Rows are points. Each table stands for the endless flat space through its points: a line for two points, a plane for three, and so on. Write the one point that lies in both, or say that there is none.

First (2 x 3):
[[-55  12  10]
 [-65   4   2]]
Second (2 x 3):
[[-35  39   8]
 [-25   9  53]]
They share: no point

First (3 x 6):
[[ 27 -13 -42  24   7  12]
 [ 15 -37   0 -33 -27   2]
 [ 11 -45  -7 -31 -15   1]]
Second (2 x 6):
[[ 22 -17 -28  -2 -20   9]
 [ 14 -25 -32  -6   8   1]]
They share: no point

First (2 x 11):
[[-38  16  27  11 -17 -38 -35  -7  -6 -45   6]
 [-34   8  29   5  -9 -36 -31  -5  -6 -40  -2]]
Second (3 x 11):
[[-19 -16  36  -8  11 -24 -21 -10   3 -35 -25]
 [-21 -12  18 -33  24 -10   2   8   0 -19 -50]
 [-28  -4  15 -32  20 -18   0  17  -9 -14 -43]]
They share: [-26  -8  33  -7   7 -32 -23  -1  -6 -30 -18]

First (3 x 14):
[[-38  15   1 -43 -20 -29  35  32 -11  39  12 -16  16 -22]
 [-20   1  13 -35 -18 -19  21  18   5  21   4 -12  28 -26]
 [-11  26  34  -9  11  -3  46  28  -9  33  -4 -14  19 -15]]
Second (2 x 14):
[[-41   3  10 -41   4  -4  13  20  -8  13   6 -27  21 -29]
 [-35   8  11 -40  -4 -11  20  23  -7  20   3 -17  25 -23]]
They share: no point

First (2 x 24):
[[-19 -13 -43 -10  37 -13  17 -14  51 -35   2 -19  14  -6  46 -29  13 -20
  -10 -20  42 -40 -47  -7]
 [-15  23 -35 -34   9   3  25 -50  27 -31  -2 -35  50   6  26 -25  25 -40
   10  -8  34 -28 -23  25]]
Second (3 x 24):
[[ 16  23 -21  11  62 -32  30 -38  45 -27  12 -12  35 -27   0 -15  28 -54
  -15   1  -1   2 -23  45]
 [  4 -13 -27 -19  32 -26  18 -20  93   3  48   6  77  -3  24   9  10 -30
  -33 -41  53 -16 -65   9]
 [ -1  -1 -30 -15  34 -20  21 -27  67 -14  26  -8  55  -6  24  -7  16 -34
  -19 -25  39 -19 -48  15]]
They share: [-17   5 -39 -22  23  -5  21 -32  39 -33   0 -27  32   0  36 -27  19 -30
   0 -14  38 -34 -35   9]

First (5 x 24):
[[-38  -9  13 -61  41 -18 -12 -38 -12 -12  23 -13   4  26 -59  18   0  24
   43 -11  18 -25 -45  45]
 [-53 -20 -13 -57  38   1  -1 -60  11 -21 -22 -38  -2   0 -30 -41  -3  19
   74  24  36 -36 -18  31]
 [-37  -9   6 -62  25   4  -7 -45  -5 -12   6  -5   4  12 -39  -4 -10  15
   46  -7  22 -32 -43  39]
 [-28  -2 -14 -41  60 -40  -4 -11  12 -48  51 -45 -17  58 -74   5  42  43
   53 -14  27  -8 -27  27]
 [ 19  25 -10 -19  10  19 -33 -19 -31 -21  68  10   4  27 -37  39  25  25
  -16 -78  -1  11 -68  21]]
Second (4 x 24):
[[ 21 -16   2 -39 -32 -31 -40 -60 -10 -48  62 -55  28   9   3  47  -9 -18
    5 -10  61  37 -43  47]
 [ 10 -11  -4 -33  -7 -23 -30 -51 -11 -44  51 -46  15  15 -11  27   4   0
   14 -18  45  24 -40  37]
 [-40  10 -30  -5 100  14  11  -6 -18 -19   5 -12 -36  43 -73 -59  60  81
   54 -53 -26 -37 -24  -9]
 [-26  21 -40 -57  33  17 -26 -63  25 -40  15 -14 -13  -5 -43   7  24  12
   38  -2  37  -4 -48  37]]
They share: [-16   3 -21 -29  35   0 -18 -36  -6 -30  29 -31  -4  20 -39  -4  26  30
  33 -25  20  -5 -35  21]
